Each row of a before or after table is a point. The points were changed in one or more steps. Then noise was added and the rows were shuffled. The steps act on columns, c1 being the first. Write out the steps. A step turns or swaps two columns, mirrors them in a line or flattens them onto one, adds a multiple of one to another, or multiplies or shifts one. Angles are multiples of 10 degrees, from the lower column toward the higher: turns from -170 to 170, lines from 10 to 170 but not 90. Use the fewest steps. Two steps may share a column if one is a turn and the other turns, adds or multiplies; they go together, in the order done. Otherwise the lowest column goes first.
(in the rows, 128 means zero)

Before:
[[102 111]
 [141 133]
 [166 135]
 [172 175]
 [167 174]
 [ 82  82]
 [ 70  98]
 [164 136]
 [103 130]
 [119 114]
 [151 153]
 [132 151]
 [152 106]
 [ 86 116]]
After, 14 rows:
[[127 145]
 [125  63]
 [126  95]
 [106  99]
 [ 95 129]
 [127  67]
 [121 117]
 [137 158]
 [134 193]
 [151 165]
 [153 188]
 [103  97]
 [149 142]
 [140 109]]
Steps: turn c1 and c2 by -140 degrees

Before, 13 rows:
[[113 159 110 123]
 [110 158 140 130]
 [144 203  46 166]
 [104 143  71 141]
 [119 125 152  55]
 [122 124 142 142]
 [109 157  87 198]
 [153 138 151 138]
 [143 103 152 113]
 [129 125 152  60]
 [123 133 153 144]
 [149 139 124  58]
 [145 152 157 142]]
After, 13 rows:
[[148  68 121 168]
 [112 106 136 100]
 [144 137 153 163]
 [127  78 148 174]
 [112 124  85 101]
 [145 126 149 108]
 [143 116  71  47]
 [114 105 112 107]
 [156 131 144 122]
 [116 137 137 118]
 [116  75 150 174]
 [111 163 100  55]
 [125 142 149 110]]
Steps: turn c2 and c4 by -130 degrees; add 0.3 times c1 to c4; multiply c3 by 0.7

Before, 12 rows:
[[135 163 109  94 121 119 139 150 113]
 [ 95 159 154 143  77 137  87  80 156]
 [128 123 115 122 174 106  92 110 186]
 [108 122 151  87 130 124 137 118 170]
 [124 132 196 140 105 118  67  86 142]
 [138 115 104 119 156 152 118 125 114]
 [109 164 125 119 137 140 127 162  99]
 [145 103  90 177 142 132  96 147 189]
 [199 153 112 128 117 160 125 130  96]
 [151 134 133  77 127 116 118 161  94]
 [166 119 165 153 168 122 140  75 130]
 [120 130 127 115  82 100 165  59 119]]
After (12 x 9):
[[116 157 119 113  83 196 186 121 127]
 [143 101 187 176 144 118  25 125  93]
 [131 135 183 123 177 153 101 114 114]
 [164 138 131 154 170 182 106 139 161]
 [109 126 169  84 128 136 198 125 149]
 [110 146 103 121 138  84 140 129 124]
 [138 151 115  91 118 101 188 110 107]
 [125 146 144 141 105 167  49 132 198]
 [ 96 173 159 146  77 160  68 155 155]
 [137 111 115 116 153 122 130 154 101]
 [201 152  98 133 120 105 124 159 114]
 [152 123  92  75 128 100 191 106 130]]
Steps: turn c6 and c8 by 110 degrees; turn c2 and c6 by -20 degrees; swap c3 and c9; add -1.5 times c4 to c7
